Rows are points. Examples show where two turns around zero, p and q, send a point. Where does a point land after both, in the order given? Backwards means that the second turn is done in reverse. Each puzzle has new turns, and all numbers are rounded.
(in the rows, 128 means zero)

Turn p:
[139 190 138] => [111 167  80]
[101 123 123] => [106 118 141]
[135  74 142] => [160 116 173]
[123 133 105] => [119 109 116]
[142 120 133] => [145 131 130]
Turn q:
[133 156 130] => [122 156 124]
[131  83 107] => [152  85 120]
[151 135 112] => [151 141 116]
[ 77 128 122] => [ 84 107 111]
[147 137 169] => [129 150 169]
Where do these land?
q, then p: [154 133 193] => [125 197 139]
p, then q backwards: [125 132 101] => [110 114 113]
p, then q backwards: [169 118 114] => [155 109  98]
q, then p: [114 110 118] => [135 110 144]
p, then q: [ 98 150 105] => [103  98 109]
p, then q: [108 126 137] => [108 128 137]

Turn p:
[ 93 124 105 166] => [146 126 135 181]
[135 146 151  60] => [ 69 139 124  84]
[144 127  87 129] => [141 138  88 138]
[131 119 144 116] => [119 116 134 113]
[115 137 145 155] => [142 132 159 139]
[122  95 155 120] => [120  89 142 116]
[156 148 109 150] => [160 156 114 125]
Turn q:
[147 115 132 145] => [139 104 139 131]
[126 138 105 147] => [135 118 101 139]
[ 55 142 177  84] => [ 58 195 150 135]
[144 116 130 146] => [137 104 136 132]
[135 117 114  96] => [133 138 126  92]
[147 115 111 157] => [143  92 118 132]
[143 154 127 120] => [152 147 126 134]
Where do these land?
q, then p: [126 141 154 170] => [168 113 152 141]
q, then p backwards: [130 136 107 120] => [148 129 115 126]
p, then q: [106  96 113 110] => [101  97 111 121]
p, then q: [148 147 133  81] => [109 170 103 112]
p, then q: [ 84 115 107 143] => [118  86 124 158]
p, then q: [174 132 154 144] => [158 154 153  98]

Turn p:
[109 157 149 123 148 160] => [143 155 167 114 119 148]
[127 148 138  77 140 174] => [159 148 136  95 134 181]
[131 107 108 152 141 138] => [122 135 130 155 157 119]
[122 136 102 131 118 102] => [114 140 101 131 116 109]
[109 126 152  89 148 131] => [121 128 143  82 135 149]
[137  95 116 183  80 100] => [ 98  90 109 189 114  99]
[160 126 132 141 121  90] => [138  99 111 130 121  90]
Turn q:
[ 94 131 162 155 166 146] => [108 129 150 174 147 166]
[141  99 130 124 165  80] => [135  84 161 135 149  94]
[135 169 116 118  98 143] => [140 169 115  98 119 139]
[141  98 165 105  98  85] => [161  95 151 131  77 106]
[126 125 125 145 135 120] => [123 131 132 141 136 117]
[ 93 145 114 118  99 156] => [ 97 156 115 109 104 152]
[162 124 100  93 122 138] => [144 112  99  85 134 121]
[132 133 113 166 141 157] => [116 148 101 151 158 131]
Where do these land?
p, then q backwards: [155 127 155 124 132 136] => [149 123 146 107 141 115]
p, then q: [137 145 154 140 152 111] => [157 111 151 125 110 119]
p, then q: [122 104 100 171 101  87] => [ 82 144 150 151 121  81]
q, then p: [148 147 132 124 135 167] => [157 155 121 136 150 139]
p, then q backwards: [ 89 105 120 143  81  80] => [ 79  72 102 138 108 141]
p, then q: [ 96 139  82  92 126 144] => [107 168 119  91 150 157]
q, then p: [160 103 143 130 156 133] => [131 113 128 145 171 110]
p, then q: [128 134 159 131 160 166] => [169 115 133 146 133 164]
q, then p: [117 148 105  98 109 128] => [129 135 111  98 113 157]

Turn p:
[109 150 122  80 129 200  93  86] => [180 104  88 122 157 190  88 117]
[139 106 128 165 121 130 162 134] => [127 126 160 147 123 117 159 155]
[130  90 127 129 122 106 137 107] => [123 107 117 131 137 106 165 128]
[129  93  92 160 119 103 138 152] => [117 119 132 151 104  78 140 160]
[134 177 143 121 104 118 113 130] => [128 149 140 134 122 137 104  80]
[128 162 145 119 155 150  84 105] => [128 132 121 112 172 155  84 111]
[165 160 151 102 131 125 113 158] => [141 159 148  86 120 125 105  99]
[126 128 112 134 144  97 164 138] => [108 159 119 136 113 113 154 145]
[ 91  86 132 143 127 122 147 143] => [ 99  96 127 134 103 129 153 158]
Turn q:
[112 154 166 149 101 132  99 147] => [132 139 108 157  89 124 145 168]
[163 109  99 142 174 128 148  87] => [107 145 145 126 167 140 124  64]
[125 107  93 138 130 163 149  94] => [ 91 121 130  95 148 155 146 103]
[ 99 162 161 120 126 135 105 177] => [173 131 114 148 102 141 131 179]
[140 106 124 130  76  82 117 153] => [112 106 105 130 106  77  87 142]
[110 118 170 130 148 133 120 156] => [161 106 119 165 123 139 142 137]
[130 136 142 128  90  82 159 127] => [135 128 113 113 119  63 133 129]
[146 142 153 103 104 157 113 154] => [146 120 144 126  73 141 123 142]
[ 92 121 119 110 148 126 139  99] => [127 118 147 117 172 130 150 138]
[145 128  75 136 156 151 147 119] => [116 147 126  95 154 164 113  94]
[145 124 106 122 155 119 113  96] => [109 146 157 135 155 133 113 111]
Where do these land?
q, then p: [127 120 130  94 160 113 112 127] => [113 122 157  99 156 124 122 132]
q, then p: [153 107 127  98 139 159 106 163] => [159  77 153 117 144 129 115 122]
q, then p: [129  97 153 129 146 109 102 156] => [119 104 155 141 149  93 121 149]
p, then q: [116 106 119 117 124 162  86 132] => [108  96 141 147 125 144  89 121]
p, then q: [122 139 156 127 169 138 127 134] => [155 121 147 124 129 159 136 152]
p, then q: [129 166 121 141 156 101 122 143] => [136 162 129 137 137 129 135 173]
q, then p: [141 140  92 169 105 130 178  80] => [119 160  56 146 122 164 145 109]
p, then q: [ 90 131 118 136  92 117 174 127] => [101 128  79 101 111 122 159 122]
q, then p backwards: [145 145 135 141  61 123 145  90] => [133 106 134 121 136  64 144 172]

Turn p:
[169 107 131 187 101 104 117 136 157] => [122 157 166 132  81 118  91 157 161]
[143 201  94 122 127 153 113 133 136] => [104 145  94 154 175 170  99 139 136]
[123 106 159  85 148 155 135 131 106] => [150 109 120  86 144 122 139  91 106]
[141 106 111 174 152 120 121 118 174] => [125 117 171 131 128 116 118 173 169]
[101  95 134 101 120 144 161 112 101] => [152  86 119 119 108 133 155 101 103]
[130 102  99 165 143  93 113 123 136] => [136 130 145 144 114  96 131 180 141]
[168 207 108 115 140 116 108 116 124] => [126 168  90 170 181 136  96 123 150]
[150 107 116 164 107 123 113 118 137] => [126 126 142 136  96 117  95 152 141]
[110 112 141  70 118 138 136 164 114] => [129 130  93  80 122 138 161 103 107]
[108 133 143 140 137 137 142 145 100] => [136 135 145 128 133 140 140 122  89]
[ 87 138 160 101 109 136 112 117 115] => [ 93 115 114 126 130 115 142  88  97]
[107 121 141 112 135 118 164 122 136] => [137 117 137 130 124 134 168 106 135]
Turn q:
[129 157 139 133 133  90 123 161 150] => [131 117 136 101 111 106  98 156 153]
[128 128 164 152 110 103 179 138 142] => [123 115 128 115 139  73 155 167 128]
[137 123 123 110 127 110 142 114 156] => [120 142 112 102 137 107 126 114 133]
[129  94 133 132 111  99 151  90 133] => [109 137  82 128 137 102 160 123 130]
[164 147 124 149 136 168 156 111 143] => [160 157 137 120 159 123 130 140  84]
[121 114 115 149 109 184 101 103 125] => [164 147 130 171 149 160 147 109 129]
[106 160 135 104 150 133 110 133 153] => [123 138 157 131 127 116  83 111 143]
[106 100  66  81 127 175 115 136 111] => [110 144 158 123 130 195 151  69 133]
[144 105  91 136 160 139 123 148 134] => [118 136 126 105 152 177 120 139 127]
[154 153 176 104 128 109 104 171 133] => [149  70 139 106 111 105  86 128 132]
[100 104 143 129 135 142 103 121  66] => [106  97 125 185 111 159 140 119 118]
[117 152 126 157 111  84 129 111  89] => [121 137 106 149  72 114 140 161 127]
Where do these land?
p, then q: [146 102 100 138 155 143  91 135 120] => [119  90 128  97 115 156 103 125 144]
q, then p backwards: [143 120 114 130 130  90  94 146 137] => [159 113 103 107 106 147 126 132 148]
q, then p: [ 85 165  93  93 104 126 154  95  96] => [ 97 132 132 191 100 148 133  75 115]
p, then q: [116  79 111 160  99 141 169 124 141] => [163  87 131 125 152 117 181 112 139]
q, then p: [154 112 113 162  97 157  99 162 147] => [160 128 136  85 145 156  97 126 166]
q, then p: [110 160 172 101 159 109 104 101 144] => [ 91 138 127 153 120  66 116 154 125]
p, then q: [137 133 134 165 156 119 113 152 108] => [134  96 142 130 102 122  97 148 112]
p, then q: [152 154 148 123 124 133 163 114 145] => [153 155 119 147 160 113 113 120 117]
q, then p: [127 104 169 108  97 116 153 101 122] => [161 119 132 164 100 109 163 142 140]
q, then p backwards: [109 151 125  99 160 145 140 150 120] => [120 130 164 168 121 152 120 130 139]

Turn p:
[ 99 146 126 151 153 140 152 135 143 105 103] => [115 147 119 150 118 123 178 136 133 153 128]
[124 108 122 130 132 136 130 136 156 146 138] => [118 124 132 103 105 132 126 129 142 136 142]
[129 115 141 140 142 129 105 103 120 119 145] => [136 111 120 145 136 111 117 119 155 118 143]
[148 112 128 132 129 125 144 153 106 153 148] => [123  93 144 100 139 144 126 119 128 131 109]
[122 149 149 104 115 135  98 135 107 129  84] => [117 165 133 156 150 146 109 155 127 108 108]
[111 110 119 111 107 113 101 149 161 105 119] => [113 139 111 119 100 105 107 170 115 122 135]
[149 110 120 124 111 111 110 140 108 111 112] => [120 114 119 139 125 119  99 136 112 117  97]
[126 128 148 114 147 105 156 117 154 114 144] => [143 135 144 109 122  90 158 123 129 116 136]
[155 136 112 101 142 124 145 123 118 112 122] => [145 143 115 116 133 117 132 107 118 123  94]
[148 139 132 145 112 152 149 137 118 132 139] => [148 108 133 130 123 162 143 123 121 128 120]
[131 151 119 160 133 115 103 115 156 110 133] => [154 130 126 156 112 106 119 137 131 160 147]
[118 109 133 117 128 128 154 101 106 166 130] => [103 126 145 114 146 141 131  86 127 108 142]
[103 150 114 135 113 151 117 121 110 161 147] => [127 128 121 127 156 169 119 124 125 143 162]
Turn q:
[120 139 140 176 137 133 103 153 125 140 140] => [117 147 130 151 167 152 143 151 116 134 144]
[126 138 110 121 102 116 120 127 127 147 112] => [130 138 120 152 115 122 113 110 120 147 120]
[127 125 132 122 122 126 103 121 113 133 135] => [143 125 136 138 134 126 123 122 135 141 147]
[105 146 103 145 117 114 138 154 115 132 168] => [ 99 135 102 124 137 142 134 111  92 137 161]
[117 120 132 124 109 126 133 152 148 134 117] => [104 126 132 140 108 142 116 136 125 136 118]
[174 125 103 116 137 146 145 142 113 131 120] => [149 118  94 105 132 111 109 151 118 137 108]
[110 146 132 115 143 126 115 120 140 142 110] => [120 148 154 128 134 118 128 114 138 142 113]
[118 129 113 115 137 152 129 103 148 122 139] => [135 141 133 100 129 141 115 106 144 114 123]
[109 113 117 154 124 118 145 103 112 124 115] => [142 119 136 142 126 132 141 107  99 100 120]
[124 103 120 112 136 124 145 127 144 136 143] => [112 101 126 112 129 135 114 113 134 121 120]
[106 131 104 120 123 130 115 152 126 118 134] => [113 141 134 121 124 131 103 126 108 135 149]
[120 123 225 131 134 138 141 102 119 119 111] => [145 107 176 133 107 139 200 153 166 127 119]
[200 126 115 126 134 127 135 114 137  96 131] => [152 124  80 117 127  96 117 154 156  95 122]
[136 128 146 115 139 115 125 123 124 118 115] => [130 121 141 129 123 104 137 136 141 127 126]
Where do these land?
p, then q: [138 102 126 118 109 120 145 111 144 152 142] => [148 117 137 124 103 128 130 113 153 128 157]
p, then q backwards: [148 136 114 118 127 133 130 131 147 135 117] => [122 141 119 115 116 150 132 124 131 129 114]
q, then p backwards: [143 112 138  95 127  96 131 124 136 137 120] => [141  95 128 154 150 112 117 127 128 119 130]
p, then q: [134 119 150 138 130 151 111 138 116 135 123] => [119 137 140 126 129 150 115 149 135 112 119]
p, then q backwards: [141 104 151 137 133 122 155  99 129 118 113] => [110 124 137 128 123  95 141  94 136 116 114]
q, then p: [109 145 104 125 133 128 116 126 138 143 110] => [133 149 141 155 151 129 121 125 135 133 135]
p, then q: [104 134 122 147 163 140 123 155 136 104 154] => [ 89 105 103 120 137 134 106 119 116 135  99]
q, then p backwards: [105 124 112 164 138 144  87 141  93  97 134] => [101 172 149 112  83 111 119 109 132 142 143]
p, then q: [116 113 170 116 118 128 149 105 123 135 130] => [122 125 135 106 109 128 154 135 138  94 150]
q, then p: [107 137 104 136 137 172 104 147  89  85 135] => [177 114 121 105 181 142 119 148 135 113 104]
p, then q: [146 145 145 120 123 110 133 101 146 137 147] => [139 118 110 132 128 109 149 138 162 127 143]
q, then p backwards: [131 143 119 127  97 113 132 147 145 129 114] => [122 117 108 136 122 132 117 125 139 114  93]
q, then p: [141 150 109 124 128 107 148 140 124 158 126] => [ 98 140 130 132 143 127 116 101 113 151 131]
